Every row gives one point. Two turns around zero, p and q, are shown by what they do to some points. Write where each new point lands after one turn and then the other. Backwards means that the second turn is done in reverse. Each puzzle has new turns, and all numbers are rounded.
(in the rows, 128 means zero)

Turn p:
[113 116  92] => [ 90 142 127]
[111 168 127] => [140 145  90]
[ 90 147 116] => [122 166 106]
[ 96 107 147] => [138 160 154]
[214 124 144] => [143  42 137]
[144 106 143] => [135 112 154]
Turn q:
[131 113 159] => [123 133 162]
[110 162  87] => [127 104  77]
[136 133  82] => [145 138  85]
[145 160 177] => [ 72 129 152]
[118  73 135] => [172 136 163]
Where do these land?
p, then q backwards: [134 214 108] => [127 167  48]
q, then p backwards: [113  97 118] => [132 131 163]
p, then q: [121  93 135] => [106 118 155]
q, then p backwards: [118 110 168] => [135  85 140]
p, then q: [154 126 111] => [156 122 140]

Turn p:
[141  98 126 130] => [122 101 111 123]
[157 123 159  65] => [ 87 155  95  80]
[108 162 131 189] => [179 141 142 176]
[156 133 113  97] => [ 84 135 123 125]
[ 78 124 111 159] => [169 108 169 135]
Turn q:
[154 104 158 140] => [129 171 126 107]
[122 103 157 181] => [100 183 121 149]
[129 177 113  95] => [166  82 115 132]
[ 78 150 128  90] => [111  74  93 129]
[157 106  84 133] => [134 129 185 122]
Where do these land?
p, then q: [124 139 127 166] => [142 160 143 140]
q, then p: [113 114 149 142] => [135 136 158 135]
q, then p backwards: [178  67  85 131] => [ 61 156  99  83]
p, then q: [111 133 112 109] => [123 129 100 117]
q, then p backwards: [113 186 166  93] => [155  82 174 164]

Turn p:
[ 99 162 110 150] => [147 140 100 167]
[120 105 187 142] => [142  95 182 137]
[180  88  98 110] => [ 95 114 110  65]
[119 161 121  97] => [126 174 127 135]
[170 143 148 112] => [148 146 146  88]
[ 80 109 104 157] => [109  99 104 176]
Turn q:
[169 157 134 139] => [130 127  77 119]
[112  75 166 125] => [172 160 166 139]
[130 184 145 133] => [119 105  86 160]
[129 165 156 131] => [133 118  97 160]
[109  86  97 143] => [133 119 174  95]
[118 100  69  97] => [ 81 139 170  93]
Where do these land?
p, then q: [163 105 162  96] => [128 168 130 176]
p, then q backwards: [130 166 114 148] => [151 130 166 138]
q, then p: [122 113 145 147] => [138 123 133 101]
q, then p backwards: [ 66 137 155 102] => [ 63 126 161 129]
q, then p backwards: [159 120  63 147] => [187  87 113 111]

Turn p:
[188 124 106  92 162 166] => [181 145  82 180 117 132]
[ 87 178 152  95 112 119] => [ 98 120  92  82 170 125]
[102 100 166 151  85  82] => [ 68  96 167 106 114 153]
[177 106  81 157 164 113] => [189 127 169 171 121 136]
[ 95 160 122 126  82 142] => [116 147 115  66 127 130]
[118 137 158 149 131 138] => [ 97 149 136 132 139 120]
[129  91 110 125 160 136] => [148 112 134 157 107  99]
Turn q:
[145 117  82  78 109 116] => [172 101 104 169 150 118]
[153 115 174 147 178 153] => [ 75 123 149 117 124 183]
[160 125 178 148 122 110] => [ 76 102 154 121 126 115]
[ 92 102 131 129  78 158] => [174 121 153 115  80 117]
[139 173 156 152 158 124] => [ 77 164 141 124 146 129]
[120 175 161  99 108 180] => [142 166 197 157 128 133]
[ 89  79  92 117 111  93] => [180  94  89  93 126 112]
[142 140  97 176 133 105] => [ 98 144  80 128 115 105]
[112 127  82 105 156 113] => [158 137  86 128 159 141]
Where do these land?
p, then q: [ 67  89 135 103 162  87] => [140  62 104  67 132 132]
p, then q backwards: [130 157 130  98 148 134] => [127 133  97 114 142 100]
q, then p: [155 122 153 128 108 155] => [ 85 138 143 123 110 131]
q, then p: [139 122 111 129  81  92] => [138  86 166 132 122 153]
q, then p: [176 132 105 155 120 144] => [127 142 169  87 112 121]
p, then q backwards: [ 40 125 142 136 125  70] => [136 105 206 132 119  61]
q, then p: [131 137  99 123 121 180] => [130 180 142 117 125 153]
p, then q: [187 140 149 152 159 162] => [ 80 189 119 134 107 114]

Turn p:
[121 181 119 193  86 129 113 105] => [108 101 158 130  76 135 198 136]
[121  78  56 121 140  92  89 142] => [154  95 112  73 198 157 139 139]
[144 147 123  93 137 117 119 164] => [126  98 128 127 137 128  92  95]
[121  96 135 135 146 165 161 160] => [167 145 138 132 123 109  90 162]
[144 153 127 142 125 105 160 145] => [104 106 161 144 132 108 122 134]
[156  79 150  97 115 118 135 112] => [112 145  72 138 154 107 113 141]
[158 104 178 140 100 122 141 121] => [ 90 138  94 140 108  99 119 160]
[131 173 137 155 146 158 133  95] => [128 156 161 131  91 109 159 103]
[ 71 175 115  98 152 146 135  98] => [153 161 163 160 128 171 143  80]
[119 128 112 116 110 149  99 125] => [153 116 105 124 118 145 143 115]
[123  95 155 118 150 110 123 140] => [113 149 114 111 142 138  92 142]
Turn q:
[153 137  92 147 121 121 103 156] => [117 124 104 149 103 171 120 137]
[123 125 109 113 138 136 128 164] => [127 151 142 119 111 159 134 129]
[106 168 114 122 144  79 126  92] => [154 152  87 157 166 118 141  98]
[158 110 119 105  99 143 130 152] => [121 100 159 122 123 167 127 139]
[171 149 131 123 144 136 138 160] => [140 117 149 152  84 145 139 115]
[ 94 126 106 159 122 130 146  78] => [152 129  82 107 155  99 130 156]
[141 122 140 142 107 127 139 170] => [124 128 157 148 109 140 106 153]
[ 66 136 135 140 100 168 111  82] => [140 128  97  67 158  97  82 125]
[139  78 206 101 176 112 131  97] => [ 78 122 174 130 144  56 173 100]
Where do these land?
q, then p: [140 111 121 152 225 136 107 110] => [120 101 156 203 168 149 168 148]
p, then q: [115 107 117 146 109  88 106 133] => [127 155 155  90 113 141 142 137]
p, then q: [134 113 113 112 109 125 155 105] => [136 145 111 148 105 119 146 147]
p, then q backwards: [114 122 101 150 111 138 143 192] => [157 131 132 142  75 155 167 131]
p, then q backwards: [109 129 129 152 110 149 129 119] => [142 125 110 137 144 131 153 145]
p, then q: [123 137 103 103  90  92 133 104] => [136 147 113 104 108  99 155 166]
q, then p backwards: [135 105 151 152  92 147 126 176] => [111 134 164 157 134 112 150 177]
q, then p: [170 175 128 128 173 146 134 116] => [112 120 103 156 146  94 178 157]
q, then p: [117 111 111  85 118 131  97 118] => [159 171 129 139 135 136 122 103]
q, then p: [125 169 207 100 143 127 150 108] => [ 43 163 113 113 142 117 152 126]
